Each row is a point. Each copy is the shape, with its points in the same order, stretched, turned, moved and blurred by noise. Is it also mirrored, or only turned?

Shape:
[[ 36  23]
 [-36 -13]
 [-20 -19]
 [ -6  -7]
 [ 13 -15]
 [ 58   4]]
Copy 1, 6 rows:
[[-21 -32]
 [  1  43]
 [ 11  30]
 [  2  13]
 [ 14  -2]
 [  6 -48]]
Copy 1 is: mirrored
Copy 2:
[[ 42  12]
 [-30 -28]
 [-11 -31]
 [  4 -19]
 [ 24 -23]
 [ 60   0]]
Copy 2 is: only turned

Shape, 7 rows:
[[  0 -12]
 [ 31  16]
 [  9 -23]
 [-23 -29]
 [ 30  50]
 [ 12   3]
 [-32  -6]]
Copy 1, 7 rows:
[[ 13 -12]
 [ 31  26]
 [ 26 -18]
 [ -5 -36]
 [ 22  60]
 [ 20   7]
 [-22 -15]]
Copy 1 is: only turned
Copy 2, 7 rows:
[[  1  -4]
 [-18 -40]
 [ 12  -7]
 [ 11  22]
 [-56 -45]
 [-14 -14]
 [-16  29]]
Copy 2 is: mirrored
Copy 3 (7 x 2):
[[-19   1]
 [ -8  33]
 [-30   0]
 [-11 -25]
 [ 21  52]
 [-12  12]
 [ -1 -23]]
Copy 3 is: mirrored

Shape (8 x 3):
[[-60   6  13]
 [  7  10 -26]
 [ 22 -16 -23]
 [-44 -20  28]
 [-34 -14 -42]
 [  2  -3  24]
 [ -9 -35  18]
 [ 15  19  22]]
Copy 1 (8 x 3):
[[ 18 -21  55]
 [ 14  -8 -16]
 [ -3 -26 -27]
 [ -8 -35  53]
 [ 36 -45   1]
 [-21  -7  18]
 [-22 -41  19]
 [-19  15   9]]
Copy 1 is: mirrored
Copy 2 (8 x 3):
[[-29 -28 -47]
 [  2  35  -3]
 [ -6  33  27]
 [-33 -40 -15]
 [-40  30 -22]
 [  3 -15  10]
 [-26 -17  23]
 [ 25  -5   6]]
Copy 2 is: mirrored
Copy 3 (8 x 3):
[[ -4 -56  43]
 [ 13 -17 -18]
 [-13  -6 -27]
 [-28 -35  45]
 [-10 -60 -12]
 [ -6   1  20]
 [-39  -7  13]
 [ 15   9  22]]
Copy 3 is: mirrored

Shape (6 x 3):
[[-36  -4  41]
 [  6  19 -15]
 [ 16  -7 -31]
 [-42  34  41]
 [ 13  15   5]
 [ 26 -13  21]]
Copy 1:
[[-41  32  16]
 [ -2 -22 -15]
 [ 32  -9 -10]
 [-60   9  -3]
 [ -3 -16  10]
 [ -1  -6  37]]
Copy 1 is: mirrored
Copy 2, 6 rows:
[[-38 -45  17]
 [ 19  11  10]
 [ 30  11 -27]
 [-30 -36  60]
 [ -3  14   8]
 [-30  16 -21]]
Copy 2 is: mirrored

Shape, 8 rows:
[[  5  26  -1   7]
 [ 21 -17  31 -38]
 [-10 -30  22  15]
 [-28  13  27  23]
 [-14 -22  -7  20]
 [ -3  26 -12  -3]
 [ 37  23 -19  14]
 [  3 -20 -21 -30]]
Copy 1 (8 x 4):
[[ -7  19 -28   5]
 [-39  -7   1 -46]
 [-29 -12  31   6]
 [-26  37  16  25]
 [ -4 -17  24  13]
 [  9  20 -22  -2]
 [ -4 -15 -60   4]
 [ 18 -20   6 -37]]
Copy 1 is: mirrored
Copy 2:
[[ -5  21   2  -4]
 [ 24 -40 -13  -4]
 [ -7 -25  38  18]
 [-11   7  45 -20]
 [-28 -12  30  24]
 [-18  13  -6 -14]
 [  7  32 -17  26]
 [-26 -33 -23   9]]
Copy 2 is: only turned
Copy 3 (8 x 4):
[[  1  20   3  15]
 [  6 -14  47 -27]
 [-14 -38  11  32]
 [-17  11  12  52]
 [-28 -20 -11  24]
 [-15  25   2   7]
 [ 21  13 -23 -10]
 [-32 -14   1 -26]]
Copy 3 is: only turned

Shape (7 x 4):
[[-23   6  -7 -35]
 [  7   6  32  19]
 [-19 -20   4  24]
 [-18 -52  -8  24]
 [ -8 -20 -32  25]
 [ 35  17  38  -4]
 [  7  16   1   9]]
Copy 1 (7 x 4):
[[ 14   2 -10 -48]
 [-27   3  24  -4]
 [-20 -23 -14   6]
 [ -1 -34 -15  30]
 [ -5   0 -42  35]
 [ -9  30  53 -11]
 [-10  23   1   1]]
Copy 1 is: only turned
Copy 2, 7 rows:
[[ -4  45 -11  19]
 [-15 -25  31 -13]
 [ 35 -10  11 -11]
 [ 59 -12 -19 -36]
 [ 46 -25 -21  14]
 [-59 -25  23  -9]
 [ -8 -14   9  22]]
Copy 2 is: mirrored
Copy 3 (7 x 4):
[[ -6  21  -2 -42]
 [ -1   3  19  44]
 [-23 -29   6   6]
 [-15 -60  -1  -7]
 [-39 -37 -32  -4]
 [ 29  29  13  48]
 [-14  14  -8  13]]
Copy 3 is: only turned

Shape, 12 rows:
[[ 11 -13  -9  15  22 -21]
 [ -8  18   7  14   1 -17]
 [ 22 -10  -5  -8 -12  -1]
 [ 10  60 -19 -22  20 -18]
 [-15  16 -22  -2 -39  -1]
 [ 18  15 -21 -29  14   4]
 [-19 -12 -25  -7  34 -20]
 [-21 -18 -13  11  17  29]
 [-22   7 -10  12  13   4]
 [-18  15   6   8  31 -14]
 [-20  -9 -14  15  -9 -16]
 [-22  50   0 -50  18 -20]]
Copy 1, 12 rows:
[[ -4  -7 -11  21 -14 -22]
 [ 10  -1  -5 -24  -3  -9]
 [  2  17  12  23 -14   6]
 [ -2  46 -30 -18  38  23]
 [ 47  11   1  -9 -13  33]
 [-10  27  -5  22  17  23]
 [ -1 -24 -28  16  -4   2]
 [ 14 -41  13  24   0  -2]
 [ 17 -21  -4  -4   1  -1]
 [ -6 -18 -14 -20   9 -12]
 [ 31 -19  -8  -2 -24   0]
 [-20  21 -29 -43  29  44]]
Copy 1 is: mirrored
Copy 2 (12 x 6):
[[ 15 -14 -22   9  16  -4]
 [  1   5  17  12  19  -2]
 [ 22  10  -6   5 -11 -19]
 [-25  18  18  -4  32 -42]
 [ 14  51  15  11   1 -16]
 [ -9  12  -7 -14   6 -33]
 [-10   2 -32  16   8   6]
 [ -8  11  -7 -24  -3  23]
 [ -6  13   6 -11  10  11]
 [-17  -5  10   4  17   4]
 [ 18  23  -1  21   4  10]
 [-46  31  24  18  -4 -40]]
Copy 2 is: only turned
